Each row is a point. A path goes straight from each point to the next, and from the last back to the first. The post is the endless flat space through its rows: a point in 2 columns, a line in 3, a plane in 4, and so on, so that a path can go around it. How many times does the path go around the post? Going back the other way cancels.

Post:
[[-.02, -.24]]
Path:
[[-.05, -.65],
[-.51, -.39],
[-.25, .22],
[.26, .10],
[.31, .10],
[-.03, .32],
[-.55, -.03],
[-.38, -.71],
[.12, -.55],
[.13, -.29],
[.21, .10],
[-.21, .02],
[-.41, -.35],
[-.17, -.70]]
Times around: 1

Post:
[[.08, -.22, -.08, -.23, -.09, .16],
[.24, -.02, -.05, -.01, .26, .33],
[-.13, .08, -.17, .31, -.23, -.94],
[-.02, -.08, .35, -.32, .21, .36],
[.18, -.31, .03, .62, -.13, .19]]
Path:
[[.10, -.57, .26, .25, .30, .16],
[.06, -.30, .03, .09, .19, .37],
[-.41, -.11, -.13, .59, -.24, -.24],
[-.28, .06, .61, -.06, -.43, .57],
[.19, -.11, .23, .23, -.41, .20],
[.17, -.14, .09, -.03, .03, -.04],
[.25, -.54, -.10, .51, -.18, -.06],
[-.19, -.35, .06, .41, .09, -.03],
[-.24, -.26, -.14, -.17, .03, .42],
[-.02, .11, .04, .20, .07, .23],
[-.12, .29, -.20, .57, -.21, -.12],
[-.20, .18, -.16, .06, .25, -.15],
[-.16, -.65, .22, .74, .17, -.08],
[.16, -.41, -.44, -.40, -.24, -.57],
[.43, -.51, .03, -.46, -.23, .19],
[.13, -.13, .09, .20, -.36, -.23],
[.37, -.36, .11, .48, .07, -.47],
[.07, -.39, .29, .39, .13, .11],
[-.36, -.35, .15, -.18, -.16, -.20],
[-.57, -.12, -.15, -.09, -.34, -.01],
[.19, -.14, -.07, .14, -.54, .72],
[.24, .11, .01, -.08, -.10, -.02],
[.49, -.35, -.03, -.11, -.04, -.09]]
Times around: 2

Post:
[[-.06, -.09, -.41, -.67, -.05, .28, -.85, -.59, .15, -.12, -.05, -.26],
[-.60, .35, .35, .41, -.14, .66, .27, .50, .34, .15, -.57, -.31],
[-.23, -.01, .10, -.50, -.69, .74, -.26, .58, .18, -.71, .13, -.31],
[-.09, -.11, .06, -.15, -.46, .06, .49, .04, -.02, .09, .16, -.07],
[-.26, .06, -.30, .65, -.41, .06, -.68, -.33, .27, -.47, -.04, .03],
[.29, -.11, -.16, .00, -.41, .54, .14, .15, -.24, -.18, .02, -.35],
[.58, .07, -.39, .04, .08, -.53, .19, .11, -.52, .07, -.18, .14],
[.21, .30, -.76, .18, -.60, -.25, .04, .47, -.01, .32, .07, .10],
[-.21, .12, .00, .50, -.83, -.09, -.07, .12, .25, -.69, -.23, -.78],
[.18, -.12, -.80, -.38, -.28, -.10, -.05, .58, .02, -.11, .71, -.26],
[.01, -.17, -.44, -.14, -.01, .52, .84, -.59, .80, -.35, -.13, .72]]
Path:
[[.06, .03, .48, .22, -.44, .14, .33, -.20, .29, .05, .20, -.26],
[.27, .40, -.34, -.76, .16, -.04, .30, -.09, .27, -.22, .16, .19],
[.03, .46, .20, .18, -.05, .29, -.16, .12, .02, -.48, -.24, .19],
[.25, .22, -.32, -.72, -.36, .10, -.04, .32, .89, -.10, -.18, -.16],
[.13, -.15, -.04, .15, -.73, .02, .03, .38, -.16, -.07, -.46, .27],
[-.37, -.17, -.02, .22, -.48, .89, .01, .28, .31, -.40, -.24, .19],
[-.13, -.19, .17, .09, -.50, .16, .44, .12, .51, .10, -.12, .03],
[.40, .14, -.22, -.30, -.64, .60, .16, .01, .27, -.13, .01, -.35],
[.02, .49, -.39, .43, -.14, -.14, .40, -.17, -.09, -.14, .12, -.26],
[-.79, .07, -.38, -.24, -.21, .09, -.01, -.14, .21, -.23, .25, .01],
[.07, -.42, -.33, -.40, -.74, .21, .07, -.24, .13, -.17, -.67, -.45],
[-.37, -.35, -.34, -.12, -.14, -.19, -.05, .02, .72, .23, .61, .39],
[.20, .00, -.06, .23, .06, .53, -.10, .20, .25, -.01, .43, .52],
[-.07, .33, -.18, .07, -.36, .02, -.20, -.22, .24, -.66, .34, -.51],
[-.45, -.06, -.33, -.23, -.23, .48, .33, -.04, .30, -.56, .38, .30],
[-.39, -.01, -.45, .71, -.30, .05, .46, .06, .63, -.52, -.15, .36],
[.02, -.33, -.24, -.10, .05, -.33, .02, -.23, .34, .46, -.08, .22]]
Times around: 2

Post:
[[.19, .42, -.39, -.49, .04, .13, -.38, .02, .19, .06, .11, .12, -.25, .17, .20, .67, -.31, .01],
[.00, -.05, -.55, -.38, .02, .24, -.43, -.05, -.10, -.11, .28, -.04, -.57, -.36, -.03, -.05, -.05, .11],
[-.43, .11, .09, .22, -.32, -.03, .36, -.28, -.44, .08, .16, -.02, .34, .19, .09, -.19, -.39, -.12],
[-.27, -.22, .31, .04, -.03, .18, .23, .25, .33, .23, -.12, .01, .66, -.13, -.06, -.11, -.29, .02],
[.39, .03, .22, -.54, .05, .26, -.67, -.31, .09, -.13, .16, .44, -.17, -.06, -.07, .01, -.30, -.20],
[.04, .20, .32, -.10, .17, -.40, -.47, .06, -.50, .23, .22, -.19, -.06, .03, .01, .20, .63, .04],
[.03, .02, .05, -.10, .36, -.45, .11, -.19, -.16, -.56, .28, .11, -.08, -.13, -.04, .10, .72, -.01],
[.60, .24, -.13, -.45, -.12, .18, -.37, -.46, .25, -.13, .28, -.34, -.40, -.33, .22, .28, .00, -.23],
[-.27, -.27, -.25, .38, .27, .25, .00, -.54, -.14, .25, -.11, -.05, .81, -.06, -.21, .10, -.15, .02],
[-.23, -.01, .14, .19, .07, -.35, -.40, -.29, -.11, -.24, .09, -.03, -.34, -.03, .58, .06, .46, -.34],
[-.49, .04, -.18, .11, .30, .59, .50, .00, -.02, .45, .26, .01, .50, .39, -.37, -.28, -.35, -.49],
[-.03, .08, .26, -.29, .15, .01, .03, -.15, -.46, -.16, -.18, .06, -.14, -.07, .40, .02, .81, .14],
[-.17, -.39, .20, .25, .51, .21, .52, -.23, -.24, .30, -.13, -.11, .08, .35, -.35, -.04, -.57, .01],
[-.31, -.12, -.23, .20, -.09, -.08, .49, -.20, .20, .53, -.27, .17, .38, .27, -.40, -.26, -.04, -.11],
[.20, -.20, .07, -.33, -.12, -.17, -.44, .17, -.48, -.63, .04, -.29, -.04, .20, .23, .00, .71, -.18],
[.31, .22, -.06, -.16, .21, -.29, -.40, -.07, .02, -.37, .42, -.26, -.08, .28, .52, -.30, .54, .31],
[-.73, -.20, .14, -.26, .35, -.06, .48, -.28, -.19, .36, -.20, -.17, .76, .24, -.23, -.36, -.36, -.39]]
Path:
[[-.04, .23, .09, -.16, .10, .25, .24, -.54, -.34, .24, -.30, .02, .70, .33, -.04, -.05, -.48, -.28],
[-.22, .28, .25, -.53, .34, .07, .13, .09, -.14, .33, -.04, .08, -.19, .20, -.25, .11, -.04, -.30],
[-.21, .17, -.27, -.29, .26, .13, -.10, -.52, -.43, -.02, .18, -.05, -.35, .21, -.05, -.23, .23, .13],
[-.69, -.09, -.18, .09, -.05, .05, .05, -.42, -.38, .09, .33, .32, .36, .17, .19, .39, -.29, -.20],
[-.23, -.13, -.01, .36, -.10, .24, -.11, -.58, -.28, .27, -.14, .28, .36, .24, .48, .00, -.24, -.94],
[.07, .04, -.32, -.29, .16, .42, .01, -.53, .03, -.12, .01, -.01, .17, -.05, -.11, -.15, -.02, -.54],
[-.17, .50, .21, .39, .13, .06, .32, -.37, -.24, .17, .11, -.09, .03, .09, .24, .24, .11, .13],
[-.30, .12, -.13, -.18, -.24, .65, .36, -.19, -.28, .06, -.10, .04, -.27, -.46, .02, .07, .02, -.01],
[.13, -.34, -.10, -.02, -.05, .34, .02, -.24, -.12, .00, .22, -.30, -.02, .27, .11, .11, -.14, .10],
[.23, -.11, -.57, -.47, -.11, .41, -.12, -.21, -.29, -.08, .55, .07, .22, -.04, -.52, .19, -.29, -.57],
[.31, -.05, -.10, .09, .17, .12, .27, -.28, -.18, .04, -.17, .25, -.22, .25, -.17, -.14, .27, .05],
[-.38, .20, .02, .05, -.16, .36, .18, -.35, -.56, -.20, -.28, -.07, .12, .23, .27, .06, -.67, .05],
[-.08, -.11, .08, .16, -.44, -.01, -.40, .16, .27, -.20, .21, -.38, .23, .04, .09, -.07, .39, -.24],
[-.26, -.21, .04, .14, -.05, -.47, -.30, -.39, -.09, .03, .61, -.03, -.14, -.16, -.06, .24, -.01, .12],
[-.12, .43, -.02, -.27, -.34, -.16, .13, -.01, -.24, .42, .17, .01, .20, .13, .23, .30, -.11, .03],
[.08, .18, .28, .03, .18, -.12, -.14, .14, -.47, .11, .30, .06, -.15, .14, .02, .03, .00, -.04],
[.10, -.06, .59, -.09, .07, -.14, -.22, -.38, -.31, -.62, .07, -.16, .51, -.20, .21, .15, -.13, -.32],
[-.09, -.05, .44, .33, .03, .15, -.21, -.52, .12, .24, -.38, .18, -.22, -.23, -.14, .23, -.32, .25],
[-.52, -.17, -.29, .08, .25, -.14, -.45, -.15, -.56, .09, .25, -.10, -.06, .22, .01, .02, .25, .10],
[-.17, -.15, -.77, -.14, -.07, -.30, .23, -.21, -.28, .43, .39, -.23, -.32, .44, .04, -.09, -.14, -.25],
[-.12, -.35, -.04, -.11, -.12, .23, .36, .37, -.05, -.39, .04, -.17, -.06, -.09, .00, -.32, -.19, -.25],
[-.04, .22, .18, -.09, .22, .39, .03, -.03, -.16, -.04, .05, -.13, .59, .16, -.08, .19, .01, -.42],
[-.24, .13, -.45, .18, -.12, .34, -.09, -.27, -.01, -.33, .26, -.24, .18, -.29, .43, .18, .23, .08],
[-.05, -.09, .57, -.59, -.13, .04, .05, -.05, .27, .02, .20, -.24, .61, .41, .08, -.09, -.16, -.28],
[.08, .02, .23, .17, .09, -.02, -.07, -.12, -.28, .23, .09, .44, .42, .56, .35, -.01, .12, -.03],
[.02, .39, -.32, -.47, .06, -.03, .01, -.03, -.12, .48, .32, -.08, .68, .05, .01, .21, .25, -.02]]
Times around: 5
